Rows are points. Any point is a mix of the corners, with weights that add up to 1. It lies inside the corners' shape when no weight is negative. Is each point inside? If not, which corners have a negative weight?

Corners:
(1): 53 39
(2): 19 7
(3): -42 23
Points:
-2 33 -> outside (2)
-33 22 -> inside
1 13 -> inside
19 10 -> inside
-14 30 -> outside (2)
19 9 -> inside
62 36 -> outside (3)

Corners:
(1): -33 -58 -19 36 31 50 43 -5
(2): -33 -50 -15 19 -9 12 60 50
(3): 49 23 15 -5 -6 4 -84 -14
(4): 18 -3 17 -7 -58 -16 53 -12
(5): 45 38 7 -21 47 6 -78 11
(6): -13 2 13 -25 -41 -38 10 -31
(7): 47 33 55 -1 13 -8 -38 6
(8): -6 -35 -46 49 22 4 -2 9
(9): -72 -14 -56 48 14 17 46 70
Points:
-7 -15 3 11 5 9 11 2 -> inside
10 -5 10 13 6 1 -2 16 -> inside
0 -26 -4 5 -9 6 12 5 -> outside (7, 9)
-9 -15 -15 27 15 18 4 25 -> outside (6)
2 -14 -4 16 11 13 3 22 -> outside (6)

Corners:
(1): -51 11 22 29 -16 44 19 3 -27 -14 -46 3
(2): -39 -12 11 43 -28 9 2 3 23 -28 -12 30
(3): -9 57 -3 -16 -60 15 14 34 -56 -35 27 -9
(4): 47 -68 -38 -61 36 -39 30 38 48 53 -7 10
(5): -5 -55 21 -13 31 20 -40 1 6 55 27 40
(6): -3 22 76 59 -14 34 17 -13 16 -46 5 -13
(7): 23 -8 -80 -42 -16 -43 11 35 -32 -2 18 -73
(8): 17 6 27 39 30 35 -18 17 27 -8 -23 28
(9): 66 -58 -4 -40 32 -65 31 40 -2 81 -4 -20
(10): 20 6 22 35 -7 -8 1 -1 60 9 -61 -9
(11): -13 -75 29 -40 37 -40 -12 -25 -6 38 -36 22
(12): -47 27 3 20 -22 6 -29 42 -11 -11 -4 -57
(13): -34 50 -7 27 11 7 47 3 -52 -16 40 -23
Points:
13 7 6 2 7 -10 8 21 2 0 -1 -25 -> outside (1, 2, 5)
5 -14 7 -8 10 -11 6 11 -6 16 -7 -11 -> outside (2)
-30 14 30 25 -1 -2 9 -9 -21 -4 14 0 -> outside (1, 4, 7, 8)
7 -14 11 3 4 -3 5 14 3 11 0 -8 -> inside
-8 14 -8 -1 -16 -3 5 24 -18 -6 5 -24 -> inside
